Every row gives one point. A path goes straight from each point to the next, and from the last back to the first. The post is the endless flat space through its rows: a point in 2 columns, a line in 3, a plane in 4, and so on, so that a path can go around it. How many times does the path go around the post? Going back the other way cancels.

Post:
[[-14   2]]
Path:
[[-22  27]
 [-60  -9]
 [-28 -14]
 [-10 -31]
 [-53 -14]
 [-53  25]
 [-10  35]
 [ 17  22]
 [  2   6]
 [  4  30]
 [-31  17]
 [-52   1]
 [-57  -9]
 [-44  28]
 [ -7  37]
 [ 13  31]
 [ -3  49]]
Times around: 0

Post:
[[-12  -5   5]
 [ 13 -17 -58]]
Path:
[[ -1 -18   5]
 [ 29   4 -28]
 [  8   6 -41]
 [ 29  27 -32]
 [  6  -4  -8]
 [ 13  30 -24]
 [ -2   1 -45]
 [-27 -29 -31]
 [ -6 -47  -6]
 [ 31 -37 -20]
 [ 42  -8 -48]
 [ 33  16 -53]
 [ 29 -18 -60]]
Times around: 1

Post (5 x 6):
[[ -2   6  39 -36 -21 -58]
 [ -5  -2  42  -8 -29 -18]
 [ 16  -2 -49  -5 -46 -50]
 [-14   0 -14  55  60  -3]
 [  0  21  13 -10  25  14]]
Path, 14 rows:
[[ 41 -25 -23 -13 -29 -23]
 [ 19   6  -2  15  26 -11]
 [ 11  32  15 -16   4 -10]
 [-23  28  20  -9  20 -45]
 [-51   6 -40  32 -13 -42]
 [-27  60  24 -11  13 -30]
 [ 26  31   0  27 -11  15]
 [ 44 -20 -21   0  21 -43]
 [  3 -37   7  -1  29  12]
 [-24  -2  30 -26 -14 -11]
 [-17  27 -24  10  32 -23]
 [-10  47  34  -1 -16 -60]
 [ 14 -10  -3  18 -15 -57]
 [ -5 -40  28  32  51 -24]]
Times around: 1

Post:
[[-14  -3 -13  -4   6  11  -7 -18]
 [ 11   3  10  -7   1   9 -37  31]
 [-11   0 -15  14 -19  -9  -1  -7]
 [  5  15  46   3  16   2 -45  16]
 [ -2   8  17  19   2  35 -42   2]
 [-21  15  22  56  60  11  34  -2]
 [-24  -3 -10  -3 -22   6  39 -12]]
Path:
[[-30  17 -26   0  34   2  -3 -21]
 [  5  18  -5   9 -18   4  -9  10]
 [ 21   4  11  -4   4   6  10  -9]
 [  2  -7  -1   9  19   6  -5   5]
 [-18  -7  -1   6   9  32 -31 -12]
 [-19   4   0  19  20  22 -10   2]
 [-15 -19  17 -26  -4 -13 -33  13]
 [  0  -2  48  45   4 -16 -29   2]
 [ 26  -4   5  10   6   3  -1   7]
 [  2  25   6  23 -10  -4  10  12]
 [  1  31   9 -31 -24  -1  -7 -13]
 [ 10  16   5  33  21 -11  -8  -5]
 [ -2 -15   4  11  29  28  11 -13]
 [-10 -14  -1  29  -9  10  11  13]
 [-27   6   4  15  15 -14   7 -18]]
Times around: 1

Post:
[[-24  36  -8 -27  36  15 -19  -7  12]
 [-37  24 -18 -26  -9  29 -17  14  18]
 [-14  40  10 -20  -4  42 -14  -2  -8]
 [  8  -1  15  19  -5  28  41  23  -2]
 [-13  13 -30 -22   9  30 -25 -36   1]
 [ 16   6  12  44 -12   6  -1  41 -13]
 [ 16   3  40  30 -39 -15  20  33   5]
 [ 31  14   3   8 -24  -7  28  39 -24]]
Path:
[[ 18  13   5 -16 -46  11   7  39 -13]
 [  2  20  20 -19 -44  34  35  14  24]
 [ 42  58   1   0   0 -13  16  15 -30]
 [ -8  33  19  19  10   7 -23   8  -7]
 [ 11   6  -2   5   0  28  23   0 -41]
 [-10  24   8  11  -6  25   6  -8   6]
 [  1  17  10   8 -25  23  12  15  21]
 [ 23  -8  -7 -24 -25  18  13  -1   4]
 [ -7 -22  -3  -7   9  17   1  11   8]
 [-54  16 -18 -33  -3  11   0   7   6]
 [-12  44  13  23  17   3   4  32  -6]
 [-12  23   4   1 -13  19 -10  -5  35]
 [ 56   8   3   0 -60 -15 -22  44 -14]
 [ -5 -25 -22  -5  -6  27 -28   7  -9]
 [-40 -27 -34  21  25  -4   4  -5  13]
 [ -5  24 -14  -8  -3  17  26   5  -5]
 [ 11  33 -19 -23   6  -1  23  22  -2]
 [  2  34  30 -12  -8  58 -17  56   0]]
Times around: 2

Post (11 x 12):
[[  8 -23 -22   5  32  10  -4   4 -13 -37 -23  15]
 [ 16   5  -8 -13 -17  17  18  -8  11 -20 -23 -34]
 [ -2   2 -41 -16  24  28 -20  32  -5 -33 -42 -19]
 [ -4 -14  11 -22 -13  13 -13   6 -15   2  -3  38]
 [-12 -30 -41 -13  23 -11   5 -12  -2 -41  17   7]
 [-13  -9  -6 -13  10   0  13  10 -11  26 -35 -51]
 [ -7 -12 -44  13 -60 -32  37  14 -18  13  -8  20]
 [ -1 -22  -9  26   1   6 -40  21   0  -2   0 -24]
 [ 11  10   0  15 -10  20 -18   6  19  13   9  34]
 [ 23   7  12  14   3  22 -59 -51  13   2  -8  16]
 [  6 -39  12  -4  12 -41 -45   1   7  25 -11  26]]
Path (8 x 12):
[[ -4 -19  11  -3  -1  22   4  19  16  -9 -16   4]
 [-11  -6 -13  16  -4  -1  -3  26  21 -19 -23  25]
 [ 12   3 -48  39   5  -7 -40   6  -6 -22 -30   1]
 [ 13 -17   5  10 -14 -11  -1  25 -23   3  -9  10]
 [ 12 -11 -45  18   4   3 -12  25 -18 -11 -31 -25]
 [  5   4  -7 -25  -9  -3 -51  35  12 -46  23  13]
 [ 15  -2  12  -3  11 -10 -34  38  37 -25 -19 -21]
 [ -9  -4  -8   3   6  15  16   5   4  -1   1  26]]
Times around: 0

Post:
[[ -8   6  -5 -37   7 -14   3 -18  -7   7 -19  11  -8   7]
 [ -6 -12 -14  12  -9   7  26 -56 -13  -1  27 -19  34 -12]
 [-25  16  33 -30 -22  -2  -1  -2  12   1  -9  17  24  11]
 [ -2  -8   1  20   2  16  -6 -57  17  11   9 -23  15  19]
 [  0 -39 -21  18  56   3 -19  27 -25  -5  24  23 -10 -31]
 [  2 -24 -23  33   0  42   0  22 -13 -34  -8  -1 -29  -9]
 [-23  28 -12 -18 -19  -9   2   3   8   4 -37   8  43  24]
 [ -2 -16  -4  25  36  27  13  13   0  34   4   7 -19 -36]
 [ -2 -15  14  28 -18 -21  20 -48 -16  -3  11 -49  23  17]
 [ -3 -15 -17   2  36   4  18  15   6 -16  23 -10  -6  -1]
 [-16  16   1 -60  -1  -3 -17  11 -19   3 -11 -23  44   3]
 [ -5 -18 -23  10   2   8  -5  16   1  24  30   6 -20  -8]
 [-10 -22 -19  19  11   6  -7   7  23  -6   0  -3 -16 -40]]
Path (13 x 14):
[[-39  -4  15 -17   3  -3 -11  -9   8  20   0 -11 -18 -20]
 [-14 -39 -18  26  29  13  -9 -13 -16 -12   5 -17  -6   9]
 [-16   8  -1  34  16  25  18 -31   4  35   7  26   8   3]
 [  4  15   2 -38  13  14  13   9 -15  -9  17 -13   6  -6]
 [  2  -5 -12  19 -16   5  12  14 -12  38  37   5  31 -45]
 [  2  -6  26  37  22  13   1  11  10   1   8 -25   2  -2]
 [-20   0  16   8 -16  27   7 -21  12  -8   0  -7  -6 -15]
 [-21  23 -26 -47  11  11 -11  24 -13  -6  11   7  14 -32]
 [  5   0 -12  -9   3  12  15  -6   5 -29   7 -22  -5   6]
 [ -2 -10  -3  -3  13  10  10  20  -1  -5  19   9   2   5]
 [-17 -15 -15 -20  21  21  21   6 -14   8  -1  -5  26 -21]
 [-31  -9 -27  -7  33  -3  22  11  -6  13  26  23  24  -3]
 [-19  24  -9 -10  17 -10  -1 -17   2  16   5 -21  11   2]]
Times around: 1

Post, 17 rows:
[[ 11  10  16  10  19   7  22  -1 -12  12 -12 -21  16  22 -10  20  20  12]
 [ -8   7  26   5  22   2  17 -11  -7 -10 -11 -12   6  -8   8  35  27  -7]
 [ -7  11  32  10  -5 -10  12   7 -11  13 -13 -12 -11   9   3  26  20 -13]
 [  1 -23 -19   4   1  -3 -16   3  -3 -14  -2  13  17   9  10   4 -23 -21]
 [ -9  -1  15 -13  17 -20  24   6  -1   2 -13  -2   3  15 -29  19  33 -12]
 [  1   3  20 -28 -10  40   8  -9   8   0  -4  13 -12  -1   5 -16   3  10]
 [-32   8 -19  12 -18  -6  -5 -10  20 -12  -4  -4  27  11  -2  -3  -3  -3]
 [-10 -10  -3  11  -2   3   7 -23  11 -16  31 -11  15   1  -7  11 -24 -19]
 [-21 -10 -19  -8  -3  -3 -21  -1 -18  -1   1 -20  20  -1   6   1 -21 -27]
 [ -9  16  -9  11  -7   4  -5  -4 -11 -14  -2   6  26 -11  14 -29 -33 -35]
 [-24   0   0  21  13  -4  35   6  -1   9 -20 -18 -22 -22   0  18  16   6]
 [  8 -16  31 -20 -17  14   3  25  16  -6  -9   3  13 -19   2 -19  10  41]
 [-15   9  -9   5  -2   1  -7 -16 -17  22  18  19  19  -5  21   5 -14 -12]
 [ 11  -2  19  12  -7  -9  13 -25  -2   4 -17 -13   2 -12  -7   7  29   0]
 [ 11 -14   1 -24 -29  18  10  10 -21 -18  -5   7   7  -9  -5  18  10  19]
 [-11   8  -1 -11  -2 -11  -7 -18  -2 -10 -19  -2  -5 -12  -1   8 -30   3]
 [-10  17 -14   5   1   6 -27 -10  -4  -9   9   4   3 -11  -8   0  -9  -9]]
Path, 25 rows:
[[ -4 -26 -20   1  19 -11  -1 -22  17 -26  22   0  26 -17 -11 -17 -13 -31]
 [ -5  -5   4   0 -43  21  16  44 -10  -3 -16 -27  32  23  10  18  38   6]
 [ -9   9 -18 -11   6  -7   0  34  -3 -15 -35  21  26  41 -53  40  42  -7]
 [-47 -38 -34 -22 -13 -10  11  -5  -6  -1 -27  11  11  12 -21  20  28  18]
 [-46  31  24  -9   8  29  18 -17   9  -3 -18  -5 -14 -12  -9   0  22  32]
 [ -8  20  23   8   4  17  -8  19   7  33 -15  33  31   9   0  -4  34  18]
 [ 17   0  38 -26 -13   5   7  10 -31 -21 -26  18  -1   9 -18 -10 -17 -21]
 [-32 -20   1  -7   3 -33   0  22   6 -24  13 -27  -2 -18 -35  14   0  27]
 [  3  18  13  -5 -24  -3  20 -11 -13 -31   9   8  31  31 -12  18  29 -37]
 [-25   0  28  -3 -18   1  17  -6 -25 -12  -2 -15  14 -39  24 -12 -20   0]
 [-11 -18  13   2  41  22 -11   7 -17   9  17  -6  29   5   6  31   1 -12]
 [-12 -15 -11 -17   9 -13   6  -3   0   2 -16 -10 -18  -3 -25  33   2 -11]
 [-16   5  -9  37  -9 -12   2 -24  -3  24  17 -18 -18  -1  28  35  -1   1]
 [ 13  11 -18  10 -14  23 -24  16  20 -23  14 -19  60  19   8  -6  -1  30]
 [ 12 -17   3 -24  11 -18   7  28  -9  12 -28  17 -15  -5 -18  26   8  24]
 [-17  16 -23  -2  -7 -40  -9   8   5 -25 -18   5  19  -8 -31  25  22  18]
 [-15 -10   4  13  11  -1  49  -4   8  -3 -19 -27 -37 -24  -3  -5  -6  13]
 [-15  12 -13   4  12  -4   9 -27  -4 -15 -28  14  27   4  -1 -12  -6 -11]
 [-11 -12   3   9   5   6  11  -4  -4 -10  25 -21  14  -5  10   5   2  -9]
 [  6  15  -1  10   5  13  33 -21 -20  -1  16  -6   4 -10  24  23 -37  -3]
 [-12  21   2  10 -23  11  30 -13  38   4  10  -8   6 -15 -31   0   1  38]
 [ 38 -24   9 -19   8   9 -12  20 -34  11   8   8  51  35  21  34   6  10]
 [  3  -7  14  -3 -24   3  -7   8  24  11   6 -21  10   0   6 -26 -16  56]
 [-22  26 -24  12  16  23   5   4 -14 -20 -14  21  -3 -21   7  -2  -1   1]
 [-37  11  -9 -11  14  -5  -4 -45 -36  24  -4   9 -41 -41  48  16 -37  10]]
Times around: 0

Post, 17 rows:
[[  4  -5   2 -18   1  11  -7  26 -27  11 -25   4   7  26 -24   0  -6   8]
 [ -3   7   9  14  -8 -30   1   9   5  -7  26   6   1 -11  17  -6 -12  10]
 [-24 -13   9 -10  12 -24  13 -13  30   7  -8 -12  -4 -11 -14   2 -16  -6]
 [ 15  -3  -1 -17   3  -9   2  11  -5   6 -15  -7 -14  18  -2  17  12   5]
 [ 18  -5  -9   6   9 -29  -2 -17   4  -7  12   3  15 -12  -4  -1 -16  19]
 [ -6  25   5   6   4  -3   7   2 -16  -9 -24  -9   5  17 -21   2  21 -12]
 [ 17   7  -2  11  -8  24 -10  -5 -11  -4  -5  22  -1  -3  22 -20 -12  15]
 [-15 -28  -9  10  10 -21  12  -3  17  -5  -5 -25   5 -11 -19  11  -2 -21]
 [ -9  11  -6 -13  -9  -4  -7  -4 -21   7 -29 -10   0   9  -5  23   3  -6]
 [  4  -4   5  35   7 -20   5 -13  14   6  22  24  16 -15  25  12  -9   3]
 [ 13  10 -12  12 -10 -10  12  -7  15 -14   5  28  26 -20  25   0  -4  16]
 [ 27  16 -17  -1  -2   5  -9  21  -3  22  -6   0   3   0   3   2 -10  13]
 [  2  -3 -11 -15  -3   5  -7  18  -1  17 -19 -22   6  29   1  -5   1  19]
 [ 14  18   3  21  16  10   2   6   7 -21  10  23  14 -13  27  16 -21  19]
 [ 14   2   8  -4  -9   6 -28  25  10   7 -29  -1  11   6  -4   8  -5  18]
 [-23 -19   5  -4  19 -25   9  -2  13   6  11 -15   9 -27  -9  11  19   1]
 [ 17  -5   6 -30  -5   1 -12  17   0  11   3 -17  11  18  -9   9   1   1]]
Path:
[[ -6   5   1 -35  20   3  19  13   5  18   0  12  -7  10  18  -9  17  31]
 [ 10 -17  -7 -41  -2  -3 -26   6  15  20  -4   0  18   2  -6   0 -22  37]
 [-33 -11  -5  20  11  26  25  -8  14  13   6  11  11 -31  23 -11   2  13]
 [  5   4  -8  -3  -7  -5  -3  16  -3  -4  14 -32  -5  -2  21 -12  10  14]
 [ 11   1  -2   9   5 -18 -13  18 -17   4  -4  15  30   7   1   7 -33  30]
 [ 20   6  16  13  -4  -4 -28  -3 -10   5 -29  23  17  11  -6  13  11   1]
 [  3  15  -8 -17   6 -19  25  19  -9  -5 -14  -7   7   6  -6  -5  -2  18]
 [  0 -17   6  -2  -4 -21  16  -9   6  14   9   3   4   0   8  36   9  -4]
 [ -1 -13   3 -24  17 -17  10  11  31 -16  -3  15  24 -25   2  53  -4  24]
 [ -3   5   4 -32   6  -2 -13 -15 -15  -7   2  29   1   8   8  30 -29   0]
 [ 11 -12 -24 -10   7  -9 -10  -8   6  11  -8  -4  -3 -17  17 -35   9  38]
 [ -1   9   0 -10  14 -32  35  17  11  16  16  -7 -15  -7   0 -11  14   7]
 [  9  -1  15  17 -12 -11   7  10   1 -22   8   7  12  -1   8   2   6  12]
 [  8 -29  -5 -13 -11   0 -10   8 -11  11  25   8  -1  16   3   1   0  25]
 [-10 -15  35 -10  39   9  -1   0  -6 -21  19  29   0 -16 -18 -12  -1   4]
 [ -9  28  -9 -27   4  -6 -10  -4 -21  -7 -60   3  -3 -13  -2  21  13  10]
 [ 17  -8 -10 -37 -10 -14  18   5  -1   9 -11  -8  29   1   0  15 -10   4]
 [  1 -15   1   0  -2  -2   7   3  -3 -15  13  15  41  -7  -1   4   7  26]
 [-12 -26 -10 -23   6  21 -21  -2   6  28  -4  -5   7  -8  -8  19   7  21]
 [-22 -14  16  12  -2  17  24   9  10   2   8   9  -3   4  14  -3  39  -4]
 [ -5  -3  20 -11  -8 -39  18   3   0 -16   2  -2   6  10 -23 -22  -1  16]
 [ 20 -21  12 -13   8 -21  -1  -7 -20 -43   6 -13   2 -17 -18  -7   4  -3]
 [ -1  24  10  31  14 -13 -16  14   8  25   0  27 -26 -23  29 -13 -21  15]
 [ 11  -1 -21  12  31   1   8  20  14   2  -4 -11  18  13 -29 -10 -30  18]
 [ -1 -10   5 -25 -33  -3 -18  10 -10   1  16  -6  18  16   5  -8 -17   9]
 [  1  -5   3   2   4   5  -9   7  -9   8  -7 -13 -14  -6   4  10 -15   8]
 [ 17 -31 -22 -38 -13 -32  -2  -4 -11  20  -1 -29  18  -6 -12 -20  -4  -3]]
Times around: 0
